Each row is a point. Before rounding, the points of a table are all equally far from one centre. They may lie mostly on one side of it. Write the centre, to within rounding.

Points (7 x 2)
| -0.14 | -0.54 |
| -0.44 | -0.22 |
|  0.21 | -0.49 |
|  0.31 | -0.41 |
|  0.32 | -0.39 |
|  0.05 | -0.55 |
| -0.28 |  0.22 |
Centre: | -0.02 | -0.12 |

Points (9 x 4)
| -0.28 | -0.50 | -0.30 |  0.22 |
| -0.11 | -0.30 |  0.32 | -0.21 |
| -0.22 | -0.06 |  0.11 | -0.12 |
|  0.01 | -0.30 |  0.49 |  0.00 |
|  0.34 | -0.71 | -0.35 |  0.62 |
| -0.14 | -0.22 |  0.37 |  0.01 |
|  0.01 | -0.19 |  0.19 | -0.44 |
|  0.35 | -0.10 |  0.55 |  0.16 |
|  0.76 | -0.55 |  0.16 | -0.38 |
Centre: |  0.36 | -0.32 | -0.12 |  0.08 |

Points (16 x 9)
| -0.06 | -0.67 | -0.11 |  0.38 |  0.06 |  0.08 |  0.49 | -0.38 |  0.30 |
| -0.11 | -0.33 |  0.10 |  0.70 | -0.20 | -0.03 |  0.22 | -0.39 |  0.32 |
|  0.27 | -0.17 |  0.32 |  0.53 | -0.03 |  0.11 | -0.12 | -0.06 |  0.63 |
| -0.11 | -0.40 |  0.38 |  0.59 | -0.06 |  0.49 | -0.03 | -0.37 |  0.12 |
|  0.03 | -0.45 |  0.60 |  0.52 |  0.09 |  0.26 |  0.19 | -0.28 |  0.11 |
|  0.48 | -0.02 | -0.06 |  0.46 | -0.07 | -0.17 |  0.25 |  0.01 |  0.53 |
|  0.41 | -0.19 |  0.30 |  0.22 |  0.13 |  0.06 |  0.45 | -0.22 |  0.63 |
|  0.36 | -0.27 | -0.15 |  0.34 |  0.10 |  0.00 |  0.22 | -0.57 |  0.46 |
|  0.00 | -0.36 |  0.00 |  0.58 |  0.31 | -0.12 |  0.29 | -0.54 |  0.25 |
|  0.35 | -0.46 |  0.14 |  0.54 | -0.04 |  0.16 |  0.40 | -0.33 |  0.54 |
|  0.22 | -0.27 | -0.20 |  0.51 |  0.03 |  0.07 |  0.44 | -0.58 |  0.38 |
|  0.21 | -0.41 | -0.05 |  0.64 |  0.33 | -0.12 |  0.17 | -0.39 |  0.38 |
| -0.27 | -0.60 | -0.23 |  0.42 | -0.05 |  0.29 |  0.24 | -0.37 | -0.06 |
|  0.11 | -0.49 | -0.34 |  0.73 |  0.13 |  0.29 |  0.38 | -0.24 |  0.41 |
| -0.15 | -0.41 | -0.04 |  0.48 |  0.01 |  0.43 |  0.35 | -0.62 |  0.29 |
|  0.25 | -0.48 |  0.04 |  0.56 |  0.02 |  0.08 |  0.21 | -0.29 |  0.65 |
Centre: |  0.07 | -0.14 |  0.00 |  0.29 |  0.12 |  0.26 |  0.19 | -0.04 |  0.14 |

Points (17 x 12)
| -0.18 | -0.01 |  0.58 |  0.39 | -0.06 |  0.10 | -0.25 | -0.45 |  0.14 |  0.41 | -0.65 | -0.21 |
| -0.35 |  0.04 |  0.59 |  0.62 |  0.35 |  0.09 | -0.16 | -0.47 |  0.08 |  0.12 | -0.46 |  0.04 |
| -0.39 |  0.03 |  0.44 |  0.61 |  0.29 |  0.04 | -0.34 | -0.49 |  0.31 |  0.26 | -0.47 | -0.02 |
| -0.43 | -0.43 |  0.35 |  0.78 | -0.06 | -0.13 | -0.09 | -0.29 | -0.10 |  0.45 | -0.10 |  0.24 |
| -0.01 |  0.00 |  0.60 |  0.43 |  0.04 |  0.36 |  0.31 | -0.64 |  0.15 |  0.29 | -0.12 |  0.20 |
| -0.13 | -0.11 |  0.51 |  0.58 | -0.03 | -0.04 | -0.15 | -0.73 |  0.50 |  0.25 | -0.31 | -0.03 |
| -0.14 |  0.16 |  0.52 |  0.64 |  0.03 |  0.03 | -0.02 | -0.41 |  0.28 |  0.25 | -0.18 | -0.30 |
| -0.03 | -0.06 |  0.52 |  0.34 |  0.30 | -0.28 |  0.26 | -0.81 | -0.04 |  0.37 | -0.38 |  0.12 |
| -0.15 |  0.04 |  0.58 |  0.58 |  0.25 |  0.13 |  0.17 | -0.59 |  0.01 |  0.38 | -0.43 | -0.09 |
| -0.25 |  0.11 |  0.49 |  0.54 |  0.12 |  0.06 |  0.28 | -0.12 |  0.30 |  0.30 | -0.62 |  0.12 |
| -0.08 | -0.07 |  0.55 |  0.49 |  0.07 |  0.14 | -0.26 | -0.44 | -0.14 |  0.24 | -0.44 | -0.28 |
|  0.23 |  0.14 |  0.15 |  0.73 |  0.11 | -0.22 | -0.12 | -0.30 |  0.22 |  0.16 | -0.38 |  0.14 |
| -0.29 |  0.09 |  0.52 |  0.82 |  0.11 | -0.03 | -0.02 | -0.51 |  0.01 |  0.30 | -0.15 | -0.06 |
| -0.24 | -0.15 |  0.71 |  0.59 |  0.41 |  0.01 | -0.21 | -0.33 |  0.08 |  0.24 | -0.21 |  0.04 |
| -0.39 |  0.05 |  0.38 |  0.57 |  0.28 | -0.02 | -0.40 | -0.60 |  0.03 |  0.19 | -0.29 | -0.19 |
| -0.26 |  0.30 |  0.53 |  0.50 |  0.03 | -0.10 | -0.03 | -0.65 |  0.16 |  0.63 | -0.27 | -0.10 |
| -0.30 |  0.25 |  0.60 |  0.66 |  0.28 | -0.15 |  0.00 | -0.26 |  0.27 |  0.40 | -0.24 |  0.07 |
Centre: | -0.21 | -0.07 |  0.19 |  0.17 |  0.01 | -0.06 | -0.03 | -0.35 |  0.08 |  0.28 | -0.19 |  0.18 |

Points (25 x 20)
|  0.04 |  0.13 | -0.40 | -0.27 | -0.24 | -0.22 | -0.33 | -0.17 | -0.34 | -0.27 | -0.44 | -0.50 |  0.32 |  0.02 |  0.64 |  0.11 | -0.65 | -0.14 |  0.25 |  0.63 |
|  0.10 |  0.22 | -0.43 | -0.39 | -0.29 | -0.02 | -0.03 | -0.13 | -0.50 |  0.16 | -0.68 | -0.49 |  0.45 |  0.01 | -0.08 | -0.01 | -0.44 |  0.14 | -0.01 |  0.69 |
| -0.23 |  0.14 | -0.74 | -0.12 | -0.77 | -0.27 | -0.21 | -0.01 | -0.17 | -0.20 | -0.45 | -0.24 |  0.18 |  0.01 |  0.48 | -0.19 | -0.60 | -0.20 |  0.11 |  0.58 |
| -0.07 |  0.17 | -0.53 | -0.47 | -0.12 | -0.17 |  0.05 |  0.22 | -0.41 | -0.07 |  0.03 | -0.63 |  0.37 |  0.07 |  0.33 |  0.07 | -0.17 |  0.16 |  0.22 |  0.60 |
| -0.07 |  0.39 | -0.28 | -0.13 | -0.21 | -0.24 | -0.29 | -0.08 | -0.60 | -0.04 | -0.08 | -0.42 |  0.33 | -0.17 |  0.32 |  0.00 | -0.86 | -0.06 |  0.20 |  0.67 |
|  0.06 |  0.07 | -0.57 | -0.52 | -0.55 | -0.21 | -0.18 | -0.10 | -0.27 |  0.18 | -0.47 | -0.22 |  0.34 |  0.01 |  0.71 |  0.07 | -0.64 | -0.20 |  0.00 |  0.33 |
|  0.08 |  0.36 | -0.33 | -0.47 | -0.08 | -0.16 | -0.28 | -0.34 | -0.53 | -0.06 | -0.25 | -0.34 |  0.15 | -0.23 |  0.27 | -0.28 | -0.75 | -0.17 | -0.01 |  0.48 |
| -0.18 |  0.30 | -0.52 | -0.33 | -0.38 | -0.01 | -0.19 | -0.12 | -0.24 | -0.10 | -0.41 | -0.60 |  0.16 | -0.18 |  0.45 |  0.08 | -0.66 |  0.04 |  0.19 |  0.79 |
| -0.20 |  0.03 | -0.23 | -0.24 | -0.45 | -0.12 | -0.27 | -0.15 | -0.35 | -0.33 | -0.43 | -0.52 |  0.21 | -0.24 |  0.55 |  0.25 | -0.64 | -0.02 |  0.18 |  0.33 |
|  0.16 |  0.23 | -0.42 | -0.40 | -0.59 | -0.02 | -0.34 | -0.23 | -0.56 |  0.02 | -0.24 | -0.32 |  0.23 | -0.02 |  0.44 |  0.06 | -0.71 |  0.03 |  0.09 | -0.08 |
|  0.21 |  0.21 | -0.44 | -0.27 | -0.53 | -0.05 | -0.21 |  0.16 | -0.57 |  0.10 | -0.37 | -0.45 |  0.35 | -0.09 |  0.40 |  0.11 | -0.17 |  0.00 |  0.16 |  0.53 |
| -0.04 |  0.17 | -0.58 | -0.37 | -0.65 | -0.20 | -0.46 | -0.19 | -0.37 | -0.17 | -0.42 | -0.13 |  0.36 | -0.14 |  0.37 |  0.09 | -0.82 |  0.04 |  0.44 |  0.48 |
|  0.01 | -0.02 | -0.43 | -0.07 | -0.49 |  0.09 | -0.52 |  0.01 | -0.67 | -0.08 | -0.42 | -0.37 |  0.30 | -0.18 |  0.28 |  0.02 | -0.52 | -0.11 | -0.11 |  0.47 |
| -0.14 |  0.10 | -0.45 | -0.19 | -0.40 | -0.12 | -0.41 |  0.04 | -0.45 | -0.05 | -0.36 | -0.60 | -0.07 | -0.10 |  0.39 | -0.14 | -0.60 |  0.05 |  0.19 |  0.60 |
| -0.04 |  0.24 | -0.20 | -0.28 | -0.48 | -0.06 | -0.16 | -0.60 | -0.07 |  0.21 | -0.45 | -0.34 |  0.50 |  0.21 |  0.74 |  0.11 | -0.48 |  0.10 | -0.07 |  0.31 |
|  0.30 |  0.15 | -0.53 | -0.14 | -0.64 |  0.12 | -0.18 | -0.18 | -0.21 | -0.27 | -0.41 | -0.44 |  0.51 |  0.02 |  0.23 |  0.23 | -0.81 |  0.11 |  0.33 |  0.69 |
| -0.07 |  0.21 | -0.34 | -0.22 | -0.16 | -0.07 | -0.31 | -0.10 | -0.39 | -0.03 | -0.46 | -0.64 |  0.52 | -0.38 |  0.40 | -0.13 | -0.48 |  0.01 |  0.07 |  0.37 |
|  0.13 |  0.32 | -0.37 | -0.24 | -0.32 |  0.12 | -0.12 |  0.20 | -0.24 |  0.08 | -0.41 | -0.70 |  0.09 | -0.17 |  0.33 |  0.11 | -0.53 | -0.22 | -0.06 |  0.50 |
|  0.20 | -0.14 | -0.32 | -0.29 | -0.59 |  0.18 | -0.25 |  0.08 | -0.35 |  0.31 | -0.10 | -0.52 |  0.15 | -0.35 |  0.37 | -0.10 | -0.50 |  0.10 | -0.01 |  0.23 |
| -0.11 |  0.14 | -0.41 |  0.01 | -0.59 | -0.02 | -0.28 |  0.13 | -0.17 | -0.36 | -0.48 | -0.41 |  0.20 | -0.08 |  0.47 | -0.06 | -0.74 |  0.43 |  0.21 |  0.68 |
|  0.10 |  0.19 | -0.41 | -0.14 | -0.34 | -0.12 | -0.45 |  0.34 | -0.39 |  0.05 | -0.34 | -0.43 |  0.05 | -0.27 |  0.18 |  0.13 | -0.84 | -0.19 | -0.10 |  0.14 |
| -0.06 |  0.17 | -0.24 | -0.30 | -0.51 |  0.03 | -0.14 | -0.04 | -0.45 | -0.03 | -0.45 | -0.56 |  0.37 | -0.32 |  0.26 |  0.20 | -0.56 |  0.05 |  0.29 |  0.51 |
| -0.17 |  0.14 | -0.38 | -0.21 | -0.38 |  0.00 | -0.26 |  0.13 | -0.53 | -0.48 | -0.28 | -0.40 |  0.43 | -0.05 |  0.39 | -0.14 | -0.23 | -0.04 |  0.13 |  0.35 |
|  0.03 | -0.06 | -0.32 |  0.10 | -0.44 | -0.10 | -0.07 |  0.13 | -0.65 | -0.30 | -0.15 | -0.37 |  0.20 | -0.15 |  0.24 |  0.24 | -0.45 | -0.16 |  0.36 |  0.62 |
| -0.02 | -0.05 | -0.53 |  0.13 | -0.40 |  0.06 | -0.23 | -0.38 | -0.43 |  0.41 | -0.33 | -0.30 |  0.32 | -0.25 |  0.30 | -0.36 | -0.67 | -0.02 | -0.15 |  0.64 |
Centre: |  0.07 |  0.07 | -0.44 | -0.04 | -0.18 | -0.14 | -0.13 | -0.15 |  0.06 | -0.02 | -0.10 |  0.02 |  0.21 |  0.01 |  0.08 |  0.11 | -0.43 |  0.17 | -0.02 |  0.35 |
